Each point is reached from the start by the listed moves, each made 0, 1 or 2 times, or once backwards (-1), plus a little noise. Is the number of moves made odd or even? Then give how often each move was made.

Moves:
(1): [ 30  -7  -3   6 -20]
(2): [ -4  32  -8 -10  -4]
Start: [  9  -4  -4 -20 -20]
Points:
[ 35  55 -26 -35 -50] -> odd (1, 2)
[  4  59 -21 -44 -29] -> even (0, 2)
[ 73 -50  -3   1 -54] -> odd (2, -1)

Moves:
(1): [ 23  -1  -3 -10   1   1  -3 -11 -16  -6  -7  12  -9]
(2): [  7  29  -7  -2 -26  -1   7   2  -4   7   2   2  -7]
(3): [ 5  7 34  4 -2  5 -1 -8  9  6 -1 14  4]
(4): [-10   4  -6  17   1 -11 -10  -3   0 -14   1   1  -8]
(5): [ 5 12  0  8 22  3  1 14  1  7 -2  0  4]
(6): [  1   5   1  -5  -4  17  -6  -1   5   3   7   9 -11]
(7): [-3 -8 -6  9 -7  5 14  2 -3 -2 -3  9 -4]
(8): [  9  -9  12   8 -10  -7  -9  16  -4   6   0  -4  -1]
(9): [ 4  4 -2 -2  3 -7  8  4 13 -8 -1 -8 -7]
(10): [ 10  -1  -8  11  -2   5  -8 -10  11  24  15   3  13]
(11): [  6   7   0   4  -7 -10  -7  -2 -10  -5  39   6  -1]
Start: [ -8  -3 -10   7 -10  -1   9   2 -13  -2 -14  -7  -3]
Points:
[ -6 113  19  38 -30  22 -24  22  -4  36  49  20 -15] -> even (-1, 2, 1, 1, 2, 2, -1, 0, -1, 0, 1)
[ 45 -18 -10  46 -59 -61 -18   4   2  21  89 -24  11] -> even (0, 0, 0, 0, -1, -1, 0, 2, 2, 2, 2)
[   2   41   42   41 -121   44   24   -6   24   54   21   47  -23] -> even (-1, 2, 2, 0, -1, 2, 2, 1, 0, 1, 0)
[ 67  51   6  25 -72 -47 -47 -41 -19 -28  79  31 -56] -> odd (2, 1, 1, 2, -1, 1, -1, 1, 2, 1, 2)
